Each point is reached from the start by the listed moves, each made once or not at all, plus a little noise. Say if it took an odd or an even number of moves. Then give how often each move was made.

Moves:
(1): [ 60   5  -7 -23]
(2): [ -3  49   9 -34]
(3): [21  8 11 29]
Start: [-16 -28   5   9]
Points:
[  5 -20  14  37] -> odd (0, 0, 1)
[ 40  25   8 -47] -> even (1, 1, 0)
[ 41 -24  -3 -14] -> odd (1, 0, 0)

Moves:
(1): [ 36  13  -5   4   7 -15   4  22]
(2): [-11  22  10 -16   4  -1  -8 -20]
(3): [  8 -19  22  -2   0  -6   0  -8]
(4): [-15   6   1  27  -2 -26  14  14]
(5): [ -8  -8   7 -12  42  -7 -14  -7]
(6): [-3 17 20 13 -7 25  8 18]
(7): [ -4   5  -9 -12   3   5  27  -7]
(8): [-13  11  -3 -27 -17  -4  -2  20]
Start: [ -5   1   2 -20 -10  -6   9  -3]
Points:
[  0  20  44 -17  12 -40  19  54] -> even (1, 0, 1, 1, 1, 1, 0, 1)
[ -2  54  30 -56  18  -8  -6  33] -> odd (1, 1, 0, 0, 1, 1, 0, 1)
[ 17  23  28  12  -9 -24  60  37] -> odd (1, 0, 1, 1, 0, 1, 1, 0)
[ -6  31  15 -18  46 -52   6   6] -> even (1, 1, 0, 1, 1, 0, 0, 0)
[-11   3  34 -34  -7 -14   6 -32] -> even (0, 1, 1, 0, 0, 0, 0, 0)

Moves:
(1): [ 17   6   2   2  -6   1   2  -2  -1   2   6   9   1 -10]
(2): [ -1  19   0   2 -11  11  -3   9   6  10  -1   2  -2   5]
(3): [ -8  -9  15  17 -21 -11  -6   3   4  -3   1  12  -3   8]
(4): [  0   5 -11  22   8  -1  -5  10   9  -5   3  -2   0   7]
(5): [ -7   6   2  -6  13  -6   6   5  -6   5  12 -10  -6  10]
(6): [ 2 -9 21  9  6 12 30 -4  1  3 -1  2  7  5]
(7): [ -9  -8  -6  -5  -5  -8  19  10  10  -1 -15   1   8 -17]
(8): [  6  -8   4  -5  -7   7   5  29  -4  -3   6 -19   4  -6]
(9): [ -1 -16  -4  -3   9   0   1  12  21   2  18   3  -7   0]
(10): [  9 -15   5  -4  -2  -6  -3   5  14  27  -1  -4  -1   9]
(11): [ -5   9  -2  -2  -9  -1  11  -4   6  -5  19 -12  -3  -4]
(12): [ -5  -6 -10   1  -4  11   1  -3 -16  15  20   8   9  -3]
Start: [-7  0  5 -3 -8 -8 -4  3  4  3 -7 13  7  9]
Points:
[11 -7 31 -3  1  4 28 27 38 54 26 16 -3 29] -> even (1, 1, 0, 0, 1, 1, 0, 0, 1, 1, 0, 0)
[ -8 -45  21  31  -9 -16  39  36  40  48  36  32  14  19] -> odd (1, 0, 1, 1, 1, 1, 1, 0, 1, 1, 0, 1)
[ 24 -12   5  12 -14  -9  -6  45  22  24   7  -3  11  11] -> even (1, 0, 0, 1, 0, 0, 0, 1, 0, 1, 0, 0)
[-10 -41  28  -4 -14 -23  -1  57  32  32  29  -5  -7  30] -> odd (0, 0, 1, 0, 1, 0, 0, 1, 1, 1, 0, 0)
[-13 -11  12   6  -9  28  24  17  17  33  28  29  14  15] -> even (0, 1, 0, 0, 0, 1, 0, 0, 1, 0, 0, 1)
[ -1  -9  19  28 -40  -9 -17  60  33  28   1   1   5  32] -> odd (0, 1, 1, 1, 0, 0, 0, 1, 0, 1, 0, 0)
[-13 -26   9  27 -22 -28  -6  27  58  20  34   9  -7  30] -> odd (0, 0, 1, 1, 0, 0, 0, 0, 1, 1, 1, 0)
[-24 -12  25  32 -23   3  39  39  -1  12  51  -7  15  26] -> odd (0, 0, 1, 1, 1, 1, 0, 1, 0, 0, 1, 1)

Moves:
(1): [18  2 -4 -6 -3 -1  9 -6 -7 -1 -4 -8 -6  3 -2  0  7 -7 -1  3  3]
(2): [-10  19  -2  -3   0   0  -7   0   2  -7  -5  -5   6  -7  -7  -4  -4   3
  -8  -3   7]
(3): [-1  1  8 -1  0  3  3  0  1  4 -6  4  5 -5  1 -1  1 -1 -5  4  0]
(4): [ 5  3  0 15  4  2  4 -7 -3 -2 -2 -1  3 -6  0 10 -3  1 -4  3 -3]
(5): [ 4 -5 -8 -2 11 -4  0  2 -2  1 -6  6  7  3  9  2  0  1 -2  8  3]
(6): [ -3   3  -5  -8   6  14   6  -3   2  -4  -3  -7  -3   3  -4   3  -8   7
   3 -13 -14]
(7): [ 1 -1 -6 -1 -2 -9  8 -7  5 -7  5 -7 -2  0  2 -3 -5 -6 -2 -4 -3]
(8): [  2  -4  -7  11  -6   2   4   8  -3  -4 -10  -4   2  -3 -10  -4 -10  -5
  -3   0  -3]
(9): [ 2  6  0 -5  0 -2 -3 -1 14  1  0 -1  3 -1 -8  0  2 -3 -3  1 -8]
(10): [-5  0 -6 -2 -5  9  3 -5 -3 11  2  0  0 -2  1 -5 -3  6  3  2 -2]
(11): [-4 -2 -1  3  8  7 10 13  0 -3 13  1 14 -3 -7  0  6 -1 -3  7 -4]
(12): [ 14   1  -8   6  -2   9   3   4   6  -6   7   7   4 -11   0  -7   1   9
   1 -14   5]
(13): [  4   0   2  -6  -1   1 -12  -7   2  -9  -3  -5  18   6   1   6  -1 -11
 -11  -7   3]
(14): [-3  6  1  4  1  4  4  6  4  2  2 -4 -1  9  5 -1  0 -4 -4  0  5]
(15): [  3   2  -3   5  -6  -6  -2   5  -5  -5   3 -13   9  -2  17  -6 -11  -8
   8   2  -4]
(16): [ 0  3  1  0 -9 -6 11  7 -2  3 -2  6  1  1 -1 14 -4  5 -6 -4  4]
(17): [-6 -7  0  0 -5  5 -1  2 -1  1 -2 -6  0 -2 11  2  7  2 -4 -2 -6]
(18): [  7  -6  13   1   3  -7   1   6   1   3   1 -14  11   4   0   0   1  13
  -2   2   5]
Start: [ -4   1  -5   2  -7   8  -9   3  -3   0 -11  -7   1   8  -1  10 -13   6
  -3   1  18]
Points:
[ -5  17  -4  18  -2  13  17  21  10   1   0  -6  20   8 -12  34 -11   3
 -23   9  12] -> odd (0, 0, 0, 1, 0, 0, 0, 0, 1, 0, 1, 0, 0, 1, 0, 1, 0, 0)
[  5  15 -10   4  -9  23   3  18  -8  -7 -14 -45  44  15 -21   1 -17   0
 -32   6  31] -> even (1, 1, 0, 0, 0, 0, 0, 1, 0, 1, 1, 0, 1, 1, 0, 0, 0, 1)
[ 20  -4 -20  24 -19   4  19  14 -25  -2 -40 -23  23  -3  24  27 -24  -7
 -19  14  11] -> even (1, 0, 1, 1, 1, 0, 0, 1, 0, 0, 0, 0, 0, 0, 1, 1, 1, 0)
[  9  22 -20  17 -13  22  30  22 -21  -9 -19 -52  38  -4 -13  18 -39  18
 -16   1   5] -> even (1, 1, 0, 1, 0, 1, 0, 1, 0, 1, 1, 0, 0, 0, 1, 1, 0, 1)
[  7  -3 -20  22   5  28  16  36   3  -6 -10   2  32  -3  -3  -2 -15   4
 -19   6  24] -> even (0, 0, 1, 0, 1, 0, 0, 1, 0, 0, 1, 1, 0, 1, 0, 0, 0, 0)
[ 17  10 -27  14 -11  -2  24  10 -16 -22 -38 -60  29   3  14  24 -40  11
 -23  -7   5] -> odd (1, 1, 0, 1, 1, 1, 1, 1, 0, 0, 0, 0, 0, 0, 1, 1, 1, 1)

Moves:
(1): [ 20   7   7  -4  -3  -5   3   2  -8  -7  -3  -6   8   5   7  29   2 -12
 -11   3  -6  -2  -5  -9   4   3]
(2): [-10   6   0  -3   2  -6  11  -8   1  -7   0  -6  -5   1  -3  -2   0   2
  -5   8   4  -3   5   3   1  -4]
(3): [ -2  -4  15  -5   8   3  -1   2   0   6   0  -1   4   5  -2  -2   2  -1
   7  10   3  -1 -11  -1   3  -3]
(4): [-2 -5  1 14  6 15 10 -3  7  2  4 -4  7  1 -3  2 11 -7  0  6  1 -1 -1 -6
 -3  7]
(5): [ -8   0  -1   9   1   4   1   4  -8   6   7   2   4  11  14  -2   8  10
 -11 -11  -5  -2  -4  -4   5   1]
(6): [ -4   2  -1 -10   2  16   0 -11   2   2   5   0   3   6  -1   5  -7  -6
   1   0  -4 -10   0   6   2  -1]
(7): [19 -8 -1 -8 17 -3 18  9 -7  5  4  1 15 -5 -3 -6  1 -4 11 -7  4  1 -5  5
 11  1]
(8): [ 12  -5   0   8   4   8   4  21   2   0   5 -29   2   2  -7 -17  11  -3
   1  -8  -1 -10   2   3   7 -13]
(9): [-1  1 -8 -5  0  5  3  7 15 -7  8 -6 -2 12  3  8 -5  1 -8 -3 -4 19 -5 -4
 -5 -2]
(10): [  0  -3  -3   0  -5   3   9  -3   2   9  -7   0   3   3   3  12  -1   7
   4   3   2  -1   1   2  -4 -11]
(11): [ -2   0  -3  -5   3 -11  -4  -3   0  11   5   3   2  -3 -10  -1   2  -9
  -5   9  -4  -2  -1  -3  -3   3]
(12): [ -9   2   6   1 -12   7  -4  -3   1   6   7  18   2   1   1  -3  -7  -8
  -4  -6  13   2  10  -5   5  -5]
(13): [  5  -1  -4  -6   4 -10  -3   0   7  -8  -1   3  14  10  -4   0  -6   1
   6   4 -10   2   3   3  -1  -4]
(14): [  2  -2  -9   4 -16 -13   7   6  -6   1   8  -2  -8  15  -4   3  -2   1
   2   1   2  -1 -11  -3   4  12]
(15): [ -2   7  -7  -1 -14  -2  -2  -4  -6   0   7   0  10  -7  13  -2 -13  -1
   3   9   2  -1 -13  -2  -1  -2]
(16): [-14  -3  -3  -4 -12   6  -8   4  -5  -5   8   6  -3 -13   3  16  -4  -2
   3   4   7   0   7  12  -4   0]
(17): [-14  -3 -13  -8 -18   2  -6 -19   6   6  -7   5  -5   4  14  -5  25   0
   1   5  14  -6   0  13   3  -5]
(18): [  7   2  -1   0  -5   2   6   7  -8   2  11  11  -4 -10  -8  -4  14  17
   5  -1   2   0 -10 -11  11   0]
(19): [  3  12 -13  -3   9  -3  -8   1  -5  -1   0  -5   4   4  -3   6  -2  -6
   8  -4   7  -4   8  -9 -16   6]
(20): [  3 -19  -8  -1   1  -1  -7   1 -13  -2   3   3 -12   2   2  -7   2  -3
 -11  13   1   4  12  -3   1  -2]
(21): [ 2 -6 -4  7  2  5 -3  1 -2  5  2 -8  6  4 -5 -2 -1  7 -8  1  9  6  3  3
  6  5]
(22): [ 0  5 -1  2  1 -2  0 -5 -8  2 -2  1  3  6 -8  3  2 -4  0 -2 -9 12 -1  0
  4  0]
(23): [ -5 -11  13  -4  -7  -1  -3 -10  -1   2   5  -5  -1  -2   3  -4   1   3
   2 -10   1   0   9  -2   0  -6]
(24): [  5   9   8   5   1   3   8   0  -1  10  10   5 -11  -8   0  -1   1  12
   9   6   5   1   8  15   4  -3]
Start: [  5   4 -22  -6   4   6   1   3   2  -1 -36  -4 -10  12  -6   2 -10   5
   9   1  -4  13  32 -11  14  16]
Points:
[-17  15 -24  -4 -40   5   2 -28 -20  46  12  21  -6  19 -12  -6  24   2
  38  24  33  13  22 -25  23  20] -> even (0, 0, 1, 1, 0, 0, 0, 0, 0, 0, 1, 1, 0, 1, 1, 0, 1, 1, 1, 0, 0, 1, 1, 1)
[ 22  -3  -6 -24  16   5  19  17  -5   8 -15  28  20  14 -22 -13  -5  11
  34   2   8  16  19 -20  42   4] -> odd (0, 0, 1, 0, 0, 0, 1, 0, 0, 0, 0, 1, 1, 0, 0, 0, 0, 1, 0, 0, 0, 0, 0, 0)
[ 24   1 -22  10  16  20  34  11 -28  38  -8  -4  23  13  -9  51  11   1
   1  12  -1  25  35   3  35  21] -> even (1, 0, 0, 1, 1, 0, 1, 0, 0, 1, 1, 0, 0, 0, 0, 1, 0, 0, 0, 0, 1, 1, 0, 1)
[-10 -19 -16 -20 -48  -1  -4   5  -8  25  -9 -13  13  50  11  27  21  -7
   3   5  11  -9  33  -7  34 -12] -> even (1, 0, 1, 0, 1, 0, 0, 1, 0, 1, 1, 1, 1, 1, 0, 1, 1, 0, 0, 0, 0, 0, 1, 0)
[ 32  -1 -50  -9 -34  24  17   9 -17  -2  14 -27  19  60 -14  33  -9 -15
   4   6  -8  21  33 -51  23  -3] -> odd (1, 0, 0, 1, 0, 1, 0, 1, 1, 1, 0, 1, 1, 1, 1, 0, 0, 1, 1, 1, 0, 1, 1, 0)
[-32   2 -56  -3 -12  27   6 -23   7   6 -35 -17  -3  15   1  30  18   5
  11  23  39   2  55   5  -2  14] -> odd (0, 1, 0, 1, 0, 0, 0, 0, 0, 1, 0, 0, 0, 0, 0, 1, 1, 0, 1, 0, 1, 0, 0, 0)

Moves:
(1): [ -6   3   1   3   3  -7   5  -9  -4  -1  -4  -5   0  -4  -3  11  -1 -10
   0  -9  12   9   6  -5  -7  12   1]
(2): [  5   3   5  -7   6  -5  -7  -6  -4  -1   1   7  10  -3  16  -7  -9  -4
  -1  -6   1   2  -9  -5  -5   2 -10]
(3): [ 3  7  8 13 -4  8 -7  3 -3 -5  6 10 -2  5  2 -1  4 -1 -7  4  3  0  3 -6
  1  6 -1]
(4): [-11  -7  -3   2  -4  13   2   8   8  -6   1   1   3   6  -9  -3  12  -1
   4   8  -5  -2  10  21   3   1  -7]
(5): [  1   8  -5   3 -15  -6  -4 -17  -1   4  -5  -3 -12 -24   4 -11  -3  -4
  -5  -8   9   5   5 -16  -9   7  -8]
(6): [ -4   4  -5  11 -10  10  -3  -2   2  -9  -2  -7   6  -1  -2   7   5  -4
  -4   3  -2  -6  -1  -8   0  -3   0]
(7): [ 2  0 -1 -4  3  3 -2  5 -5  0 -2  4 -6  1 -1  5 -3 -5 -6  9 -2 -6 -1 -2
 -3 -4 -5]
(8): [  3  -7   5   5 -20   8  -6  -1  -3  -8 -14   5   3  -7 -10  -3  -1   2
   1  -8  -5   1   3   5   0   9   9]
(9): [-10   5   2   2   7   3  -1  -5  10  -2  -4   6  -7  -9   1   2 -12   6
   3 -11  -2   8  -2 -12 -12   2   4]
(10): [ -6   9  -4   0   4   2  -4  -9 -17   6   0  -1  -4   2  -3  -3   6  -2
   1  -7  -8  -1   0   1  -2  -1   1]
(11): [ -5  -3  -4  -4  11  -8  -4   7  -4  12  -5   3   1   4   6  -3  -2   1
  -5  17   2   4  -5  -8  -7   3 -11]
(12): [  2  -2  -5   2  -5   9   4 -13   7  -5   6  12  -2  -8   0   2   1   5
 -11 -18   3  10  -5  -3  -1   9   5]
(13): [ -1  -3   6   1  -4  12  12  -9   2  -9  -7   0   6  -3  -7   1   7   7
  18   3   2   1 -10   8  10  -7   8]
(14): [  8  -1   0  -3  -9   8   1  -4  -6  -7  -7   7   4  11  12   5   0  15
  -3  -2   3  11   5   0   4   2 -10]
(15): [  1  -1  10  16 -19  20   8   6  -8   5  -8   4 -10  -5   4  -3   4  -6
   4  -7   7   2   8  -4   0   7   2]
(16): [-4  4 -4 -8 -3 -2 -5 11  4  2 -1 15  6  2  6  6  0  2  5 -3 -3  3  6 14
 -3 -4  1]
(17): [  2  12  -6  -9  -4 -13  -1  -6 -15  -7  -1  -5  -6  -2  14  -2 -16   0
  -7   2  -4 -15  -2  11  -3  -4  -1]
(18): [  8  -5 -13  -1  27  -7  13  20  11  -1  -6   2  18  14   4  10  12   6
  16   9 -19  -1 -11   8   7   1  -4]
(19): [ 0 -2  4 -4 -3  3  2  1  0 -2  1 11  2 13 -8 -6  2  0 -4  6 -4 -2 -1  7
 -2 -6  3]
(20): [  1 -10  -5   1 -10  -1  -2   5  -4   5   9  -3  -5   4  -5  -4   3   1
  14  -2   4   3  -1 -15   2   0   2]
(21): [  1  10   1 -12   6  -6  -6   2   1   2   0   0   3   3   0  -3   6   1
  -3   6  -1  -2 -12   5 -10  -4  -6]
(22): [  7   1 -16   6  21  -4 -12  -1   9   5   3  -6   7   6   8   0  -5  -2
   8   9  -7   6  -7  -7 -16   1   1]
(23): [ 13  13 -13  -5   3   4   2   5  -5  12   8   8   4  -9  -9 -14  -6   3
  -7   6   5  -7  -5  -1   3   5  -8]
(24): [ -5  -1  -5   6   7 -10   6  -3 -15   3   6  -3  -7 -13   1  -5  -9  -2
 -11   2  -6  15   3 -10 -15   4 -10]
Start: [ 11  -4 -15  -1   3  -7 -12   8  18   6  23 -16   2  18 -14 -17  10   5
  -4   1  12   4  13   4   1  -1   1]
Points:
[  5  29 -42 -25  15 -23 -37  17  -1   8  11  23  12  32  34 -32  10  25
   8   8  -7  19   0   2 -34  11 -49] -> odd (0, 1, 1, 1, 1, 0, 0, 0, 1, 1, 1, 0, 0, 1, 0, 1, 1, 1, 0, 1, 1, 0, 0, 0)
[ 28  37 -50 -12  28 -44 -40   8 -16  20  51   2  11   8  17 -35 -26  -9
 -12  10  15  16  -5 -14 -51  17 -30] -> even (1, 1, 1, 0, 0, 0, 0, 0, 0, 0, 0, 0, 0, 0, 0, 1, 1, 0, 0, 1, 1, 1, 1, 1)
[  0  15  -6  17 -27  10 -31  -9 -42  10  -6  11 -15  -6   7 -37  13 -12
 -34  -2  23  40  30 -22 -49  43 -52] -> odd (1, 1, 1, 1, 1, 0, 1, 1, 0, 1, 1, 0, 0, 1, 1, 0, 0, 0, 0, 0, 1, 0, 0, 1)
[ -6   5 -60  11  36  -4 -27  16  30  17  23  31   2  30 -10 -13  23  -1
   9   5  -6  40  10 -19 -49  27 -16] -> even (1, 0, 1, 1, 1, 0, 1, 0, 1, 1, 1, 1, 0, 0, 0, 1, 0, 1, 1, 1, 0, 1, 0, 0)
[ 34  19 -50 -17  36 -22   0  30 -14  19  23  13  24  23   7 -28  -6  -6
  22  26  -4  11 -23   7 -40   3 -26] -> even (1, 1, 0, 0, 0, 0, 1, 0, 0, 0, 0, 0, 1, 0, 1, 1, 1, 1, 1, 1, 1, 1, 1, 1)
[ 18  21 -58 -12  17 -22 -29   3  -1  15  26  -8  30  14  10 -22 -15  -2
  17  20  21   4 -14 -12 -24   5 -16] -> even (1, 1, 0, 0, 0, 1, 0, 0, 0, 0, 1, 0, 1, 0, 0, 1, 1, 0, 0, 1, 0, 1, 1, 0)
[ -2  23 -13   2   5 -23 -20 -14  -2  10  12  11 -15   4   2 -27  -7  10
 -39   6  27  51  14 -42 -58  25 -37] -> odd (1, 0, 1, 0, 1, 0, 0, 0, 1, 0, 1, 0, 0, 1, 0, 0, 0, 0, 1, 0, 1, 0, 0, 1)
[-10  32 -21 -30   6  -4  -8 -25   2 -11  12  22  -6  14 -15  -5   0   9
  -9 -21   6   9  -7  25 -34  -6  14] -> even (1, 0, 0, 0, 0, 0, 1, 0, 1, 1, 0, 1, 1, 0, 0, 1, 1, 0, 1, 0, 1, 0, 0, 0)
[ -3  17 -27  19 -12  13 -16  -5  10 -13 -26  16  22   9  -4   4  23  21
  14 -12   3  37  13 -17 -18  28  -8] -> even (1, 0, 1, 0, 1, 1, 0, 1, 1, 1, 1, 0, 1, 1, 0, 1, 0, 1, 0, 0, 0, 0, 0, 0)

Moves:
(1): [ 1  8  1  8 -4  2 -3  3  4 -3 -3  3  2  0 -1  4 -5 10 -3  2  4 -4  6  5]
(2): [ -4  -1   1  -1   5   5  -1  -6   3 -11   2   1   4  -2   0  -1   1  -4
  -2  -5   3  -3  -3   4]
(3): [ 6  2  5  7  2  2  2 -5  0  7 -1 12 -5  2  6  4 -3  0  0 -3 -2 -5  3  6]
(4): [ 0 -1  2 -2  2 -1  7 -3  2  2  5  3  2 -3  2 -3 -7 -2  0  6  0  6 -1 -4]
(5): [ 0  3 -3 -3  3  1 -2  1  1  2  6  4  5 -3  1  4 -2  3  4 -3 -1 -1 -4  3]
(6): [  7  -3  -5   0   7 -11   7   4  -4  -2   0  -3  -1   1   6   2  -4   0
   0   1   0  -2  -5   0]
(7): [ -3   0  12  -3   4  -3  -3  -6  -9  -1   1  -3   6   5 -12   5 -10   6
   3 -10  -1   6   5  12]
(8): [  0  -2   2  -1  -5  -2   4   6   5   1   8  -3   7   8   6   4 -11   6
   7   4  -4  -3   1  -3]
(9): [ 0 -8 -4  6  0  2 -3 -7 -6  1  6  3  9  7  2 -6  4 -1  7 -2 11 -4  4 -1]
(10): [-2 -3 -2 -2  2  0 -7  3 -2 -4  5  5 -1  0  2  4  0  4 -7 -5 -4  1  7 -4]
(11): [ 6  0 -2 -6  5  6 -1  5 -1  6 -1  5  9  7 -3  3  1  0 -7  4  3  9 -1  1]
(12): [ 5  2  4 -4 -8  2 13  0 -2 -7 -3  2 -2 -3 -7 -1  6  8  4  2 -1  0  2  2]
(13): [-1 16 -8 -3  1  1  8  2 -3  5 -3 -1 -4  0 17  2  9 -2 -1 -6  2 -2  5  5]
(14): [ 0 -3 -1 -3  1  8 -1 -1 -5  2 -1 -3 -5 -3  1 -3 -2  3  1 -5  5 -5  1 -4]
(15): [  0   5  -1   4   0  -3   5  -3   0   5   1  -1  -6   4   0  -4  -1  -1
  -2  -8  11   1   1 -11]
(16): [ 10  -5  -2  -1   2   1  -2  -6  -1   6  -4   7 -15   8   6  -4   7   9
   0   5   5   1  -3  -3]
(17): [  7   0   0 -11  -1  -4  -6  -2  10   1   1   3  11  -2   3  -3  -5  -5
   5   4   3  -2   1   1]
(18): [-4  2 11 -1 10  2 -1 -2  7  0  0 12 -7  3 -1  1  3  5  4  5 10 -2  4 -3]
(19): [ -2 -10  -1  -6   6   0   1  -1   3   7   0   0 -10   5 -10  -1   1   3
  -3  -4   4   5   1   9]
(20): [ -2  -2  -4  -2  -8  -5  -1  -9  -7   2   1   0   0   5  -1   2   3   4
  -2   0   2 -11  -4   4]
(21): [ 3 -8  5  1 -3 -2  2  0  0  6  1 -2  3  0  0 -2 -1  0 -3  0  8  5 -4  1]
(22): [  7  -8  -6  -1   3   4  -2  -5  -4  -2   8 -11   0  -7   0   8  11  -5
   5  12   1 -10   7   0]
(23): [-3  3 -4  2 -5 -2 -5  1 -1 -6 -7 -3 -3 -1 -3  2  1 -4  0 -4  5  1  3 -4]
(24): [-1  2 -1  1  0  0 -2 -3 -3 -1 10  3 -2  4  2 -3 -3 -2  1  1  0 -4 -1  5]
Start: [ 5 -1 -1 11  0 -3 -5  2  2 -2 -3  1 -2  3  3 -7  7 -2 -3 -2  7  0  6  5]
Points:
[ 15  -1 -10   9  -1   4  -7 -13  -7   1  18   4   9  11   1   3   7   3
  -9  23  19 -15  13  16] -> even (1, 0, 0, 1, 0, 0, 0, 0, 0, 0, 1, 0, 0, 0, 0, 0, 0, 0, 0, 1, 0, 1, 0, 1)
[  4   9  12 -10   5   8  -1  12   1   6   0  17  -1  21  -6  13  -4  39
  -5 -22  38   9  34  26] -> odd (1, 0, 0, 0, 1, 0, 1, 1, 0, 1, 1, 1, 1, 1, 0, 0, 0, 1, 1, 0, 1, 0, 1, 0)
[ 16 -28   0  -7  14   9   0  -5   7  19  13  12 -13  27   6 -16  -6  16
 -16 -11  40  16   6 -10] -> even (0, 1, 0, 1, 0, 0, 0, 1, 0, 1, 1, 0, 0, 1, 1, 1, 0, 0, 1, 0, 1, 0, 0, 0)
[ 21 -12  10 -11  -2   4 -13  -9   4   1   6  14  -3  35 -13 -11 -15  32
  -8 -23  49   7  24  18] -> odd (1, 1, 0, 0, 0, 0, 1, 1, 0, 1, 1, 1, 0, 1, 1, 1, 1, 0, 1, 0, 1, 0, 1, 1)
[  5 -20   2   7  20  16 -13 -19   0  -7  10  28 -14  12  13 -21  12  12
   1  -3  36  -7  16 -10] -> odd (0, 1, 0, 1, 0, 0, 0, 0, 1, 1, 0, 0, 0, 1, 0, 1, 0, 1, 0, 0, 0, 0, 0, 0)
[ 14 -30   8 -11  21  -1  11 -26 -13   4  18  24  -9  44  -8 -12  -4  37
   2 -14  52  -3  17   3] -> odd (0, 1, 0, 1, 0, 1, 1, 1, 1, 1, 1, 1, 0, 1, 1, 1, 0, 1, 1, 1, 0, 0, 0, 0)
[ 27  -3   1  -6   6 -14   5 -12  -9  -5  30   7   5   5   9   7 -23  10
  20 -11  19 -17  29   5] -> even (0, 0, 1, 1, 1, 1, 1, 1, 0, 1, 0, 1, 0, 1, 1, 0, 1, 0, 0, 0, 0, 1, 1, 1)
[  1 -19  10  18  -3 -10 -11 -23  -5   9  12  -4  -1  33 -18   4   1  22
  11  -8  60 -17  32  15] -> odd (1, 0, 0, 0, 0, 0, 1, 1, 1, 0, 0, 0, 0, 0, 1, 0, 0, 1, 1, 1, 1, 1, 1, 0)
[ 25  -8  -6 -17   7  11   7 -32 -12  16  22   8  17  27   7   5   9  13
  17 -21  45 -27  29  33] -> odd (0, 1, 1, 0, 1, 0, 1, 1, 1, 0, 1, 1, 1, 1, 1, 0, 1, 0, 1, 1, 0, 1, 0, 0)
[ 23  -2  -4 -12 -15  -3   4 -31 -15  -3  12 -11  -6  20  15  -6  11  12
  14 -13  48 -26  19  16] -> even (0, 1, 0, 0, 0, 0, 1, 1, 0, 0, 0, 1, 1, 1, 1, 1, 1, 0, 0, 1, 1, 1, 1, 1)
[ 13   3 -15 -11  -2   1  -7 -26 -19 -13   9  -1  21  17  -1   2  26  -1
   1 -22  43 -15  36  14] -> even (0, 1, 0, 0, 0, 0, 1, 0, 1, 1, 1, 1, 1, 0, 1, 0, 1, 0, 0, 1, 0, 1, 1, 0)
[ 22 -14  16  14  13  -4 -11 -17  -5  -2   3  12  22  11   8  -7 -19   9
   8 -21  38 -15  15  30] -> odd (1, 1, 1, 0, 0, 1, 1, 0, 1, 0, 0, 0, 0, 1, 0, 0, 1, 0, 0, 0, 1, 0, 0, 0)
